Every row gives one point. To make a cloud, some directions were put in groups of two or more. Within a group, all points are equally far from the middle, so they leave a hole (a ring in 2 directions, a hollow ball in 3). The other directions are filled evenly. Then the cloud was stretched, turned, moved and blurred a little. How many holes are there, and how many directions does each take, smallest first?

Cloud (21 x 3)
[[-0.42 -0.18 -0.45]
 [ 0.01  0.17  0.56]
 [-0.57  0.17 -0.44]
 [-0.18 -0.72  0.15]
 [ 0.27  0.14  0.38]
 [-0.34 -0.62 -0.10]
 [-0.20  0.27  0.64]
 [-0.08  1.02 -0.26]
 [ 0.32  0.46  0.08]
 [ 0.36  0.52  0.38]
 [ 0.29 -0.16  0.23]
 [ 0.54 -0.09  0.59]
 [ 0.75  0.02  0.33]
 [ 0.09  0.17  0.51]
 [-0.74  0.38  0.10]
 [ 0.23  0.44  0.25]
 [-0.33 -0.81 -0.25]
 [ 0.14 -0.07  0.25]
 [ 0.47  0.61  0.48]
 [ 0.75 -0.13  0.42]
 [-0.53  0.48  0.49]]
Holes: 0

Cloud (26 x 4)
[[-0.30 -0.19 -0.40  0.61]
 [-0.03 -0.21 -0.74  0.56]
 [-0.44  0.33  0.07  0.10]
 [-0.12  0.37  0.27 -0.59]
 [-0.36 -0.72  0.19  0.55]
 [ 0.59  0.06 -0.54  0.23]
 [ 0.50  0.22  0.03  0.33]
 [-0.12  0.08  0.56 -0.69]
 [ 0.16  0.82  0.25 -0.61]
 [ 0.51  0.33 -0.73  0.23]
 [-0.60  0.10  0.12  0.65]
 [ 0.00 -0.30  0.72  0.10]
 [ 0.09 -0.49  0.38 -0.11]
 [ 0.78  0.29 -0.11 -0.32]
 [-0.15  0.17  0.45  0.06]
 [ 0.44 -0.45  0.09  0.21]
 [ 0.50  0.62 -0.61 -0.39]
 [-0.36  0.01 -0.52  0.59]
 [-0.17  0.00  0.42  0.35]
 [ 0.46  0.22  0.16  0.05]
 [ 0.54 -0.03  0.00 -0.47]
 [-0.22  0.39 -0.33 -0.01]
 [ 0.14 -0.23  0.35  0.26]
 [ 0.73  0.76 -0.23 -0.34]
 [ 0.97  0.19 -0.51 -0.46]
 [ 0.55  0.78 -0.50 -0.32]]
Holes: 0
